Rows are points. The window is the flat piece filled in between its corners: a triangle in 3 columns, a solid with four corners in 4, and so on. A path goes straight from each point to the next, and from the last back to the first. After which points does the path pass through the window?

Window (4 x 4):
.09 -.29 .19 .94

.25 -.44 -.03 .30

-.03 -.06 -.20 .32

-.55 .22 .38 -.53
Path:
(1): .24 .08 .21 -.14
(2): .30 -.13 .17 .42
(3): .01 -.83 -.34 .05
(4): -.12 -.26 -.28 .29
(5): .25 .29 .33 .64
(6): .23 -.17 .02 .39
(7): -.28 -.53 -.32 .12
(8): -.77 -.12 .29 .07
Through the window after points: 2, 4, 6, 8

Window (6 x 6):
-.30 -.04 .21 -.22 .94 -.40

.74 .38 -.02 -.11 .52 -.31

.02 -.31 -.42 .05 .40 -.16

.40 -.17 .34 .34 -.38 .46

.36 -.35 .47 .10 -.09 -.24

-.21 .35 .68 -.07 -.29 -.17
Path:
(1): .60 -.34 -.10 -.46 .60 -.13
(2): -.20 -.45 .18 -.42 -.17 -.22
(3): .00 -.03 .42 .66 .75 .02
(4): .20 -.01 .21 .49 -.15 -.23
(5): .28 -.41 .06 -.22 .22 .15
(6): .30 -.45 .43 -.21 -.38 .34
(7): .26 .16 .30 .46 .08 -.14
(8): -.28 -.16 .63 .67 .48 .01
(9): .37 -.13 .10 -.40 -.41 -.07
(10): .28 -.59 .01 -.31 .09 .02
(11): .26 .04 .06 .48 -.10 -.04
(12): -.27 .37 .14 .17 .41 -.52
Through the window after points: 4, 6

Window (8 x 8):
.22 .04 .08 -.14 .26 .13 .48 .04

-.29 -.03 -.08 -.22 .02 .43 .50 .24

.45 -.24 .32 .55 -.12 .25 -.93 -.13

-.01 -.16 -.33 -.20 -.08 -.08 .35 .11

.06 .20 -.36 .07 .19 .29 .24 .14

-.51 -.05 -.32 -.40 -.44 .13 .24 -.94

.02 .25 -.08 .01 -.25 .13 .44 .17

-.42 -.04 .07 .11 .15 -.45 .15 -.53
Path:
(1): -.31 -.10 -.35 .51 .22 .69 .43 -.25
(2): -.09 -.08 -.28 .20 .00 .16 .48 -.21
(3): -.21 .13 .05 -.10 -.01 -.06 .19 -.03
(4): .04 .14 -.02 -.02 -.12 .09 -.08 .00
(5): -.01 -.23 .03 .32 -.10 .13 .35 -.36
(6): .02 -.16 -.48 .36 -.09 .36 .69 -.29
(7): -.41 .10 .43 -.35 .11 -.26 -.28 -.02
(8): .12 .15 -.03 -.14 .02 .11 .08 .06
Through the window after points: 2, 4, 6

Window (9 x 9):
-.36 -.36 .12 -.09 -.02 .49 -.15 .26 .18

.37 .10 -.57 .09 .05 -.06 .07 -.14 .24

-.10 -.42 .92 .52 .10 -.77 -.16 -.45 -.37

.01 -.94 .18 .14 -.45 .75 -.15 -.23 -.30

-.22 -.40 -.50 -.39 -.20 -.33 -.42 -.92 -.28

.36 -.01 -.15 -.15 .16 .15 -.18 -.53 -.03

-.09 .02 .41 .22 -.37 .41 .03 .21 .28

-.15 .17 -.06 .30 .09 .35 -.22 -.07 -.21

.24 -.46 .21 .32 -.25 .36 -.46 -.04 .13
Path:
(1): .15 -.23 .15 .13 -.25 .16 -.31 .17 -.24
(2): -.09 -.58 .15 .35 -.01 .53 -.30 -.52 .43
(3): -.36 -.23 -.34 .24 .11 .14 .37 -.66 .31
(4): .70 .15 -.43 -.01 -.06 -.10 -.26 .18 .06
(5): -.08 -.46 .01 -.30 -.23 .18 -.22 .00 -.07
(6): -.03 -.02 -.10 .65 .17 .17 -.11 -.67 .38
(7): .21 -.63 -.29 .33 -.07 .32 .21 -.70 .19
(8): -.05 -.21 .53 -.30 -.32 .49 -.63 .25 -.54
(9): .34 -.18 .14 -.17 -.68 .31 -.09 .18 -.10
(10): -.43 -.54 .20 .57 .25 .55 -.15 -.41 .06
(11): -.07 -.09 -.04 .17 .04 .07 -.17 -.40 .05
(12): .07 -.26 -.01 -.22 -.16 -.06 -.42 .24 -.10
Through the window after points: 1, 3, 7, 9

Window (11 x 11):
-.25 -.26 -.04 -.21 .50 -.40 .01 -.25 .47 -.24 .18

-.27 -.24 .05 .08 .05 .13 -.04 -.48 .39 -.38 .30

.72 .06 .03 .05 -.37 .02 .32 .10 .22 .22 -.75

-.19 .27 -.29 -.10 .29 .03 -.17 -.16 .56 -.17 .41

-.20 -.14 -.47 .03 .29 -.24 -.16 -.35 -.01 -.36 .39

.45 -.17 .33 -.24 -.34 .20 -.21 .27 -.03 .31 -.33

.03 .39 .66 .16 .39 .38 -.02 -.16 -.47 .28 .15

.21 .04 .02 -.57 -.48 -.02 .34 .03 .09 -.07 -.45

-.43 -.24 -.34 -.08 .36 .27 .07 .04 .32 -.27 -.03

.21 .34 .71 .34 -.08 .11 .09 .45 -.31 .06 .08

-.53 -.07 -.16 .08 .02 -.24 -.03 -.28 .26 .16 .16
Path:
(1): -.20 .07 -.21 -.22 .18 .10 .50 -.17 .27 .15 .40
(2): .08 -.01 .19 .10 .02 -.08 -.30 .10 -.06 -.10 -.21
(3): -.10 .19 -.04 .06 .14 .08 -.22 -.30 .04 -.18 .04
(4): -.09 -.40 .34 -.04 .12 -.04 .49 .02 .05 .29 .31
(5): .15 .17 .19 -.40 -.53 .14 .49 -.12 -.14 .08 .61
(6): -.15 -.14 -.24 -.13 .22 -.17 -.24 -.01 .52 -.21 -.94
(7): -.11 .12 -.11 -.12 .04 -.19 -.16 -.18 .15 -.03 -.23
(8): .10 -.12 .09 -.09 -.24 .11 .34 .01 .12 .10 .00
(9): -.09 -.17 .00 .01 -.03 .14 .21 .00 .11 .10 .02
(10): -.01 .13 .10 -.14 .18 .08 -.11 -.20 .16 -.24 -.12
(11): .05 .49 -.11 -.45 .28 -.29 -.51 .00 .27 -.16 -.56
(12): -.42 -.75 -.01 .15 .36 .00 .50 -.27 .37 -.19 .66
Through the window after points: 3, 5, 7, 9, 11

Window (12 x 12):
-.08 -.54 -.29 .10 -.25 -.13 -.11 .00 -.33 .33 -.28 -.45

-.33 -.41 .09 -.44 .06 .13 -.18 .07 .06 .11 -.36 -.77

.11 -.31 .17 -.42 .16 .47 -.03 .21 -.23 .43 -.14 -.22

.30 .25 -.01 .37 .11 -.51 -.13 .51 -.04 .02 .00 .03

-.05 -.26 .15 .09 -.27 .50 .12 .12 -.22 -.21 -.21 .24

.12 .15 .07 .37 .77 -.18 .26 -.21 .13 .49 -.34 -.07

-.19 .14 -.09 -.35 -.43 .51 .02 .15 .13 .02 -.09 .09

-.04 .47 -.14 -.04 .45 -.08 .09 .00 -.34 -.22 -.06 -.42

-.09 -.64 .00 -.15 .07 -.02 -.43 .07 -.14 .29 .11 -.15

.32 -.05 .13 -.70 .11 -.56 -.22 -.07 .48 .32 -.54 .08

.03 -.10 -.38 -.39 .07 -.02 .35 .12 .10 -.38 .03 -.94

-.26 -.57 .04 -.49 -.34 -.20 .24 .34 -.06 .40 -.06 .00
Path:
(1): -.18 -.20 -.02 -.16 .17 .18 -.11 .24 -.02 .09 -.53 .02
(2): -.36 -.44 -.63 -.40 -.12 -.41 -.03 .69 .10 .27 -.34 -.16
(3): -.07 -.35 .24 -.33 -.18 .00 .15 .09 -.08 .27 -.05 -.09
(4): -.13 -.32 .32 -.23 -.33 .13 .27 .07 -.24 -.02 .07 -.40
(5): .04 -.10 -.52 -.38 .52 -.31 -.26 .45 .15 .64 -.43 .23
(6): -.21 -.28 -.83 -.31 .11 .33 .54 .52 .12 -.08 -.38 -.52
(7): .20 .10 .44 -.32 -.13 -.24 -.23 -.29 .01 -.10 .20 -.43
(8): .18 .04 .07 .02 -.41 .20 .28 -.17 -.04 .05 .30 -.08
Through the window after points: 2, 4, 6, 8
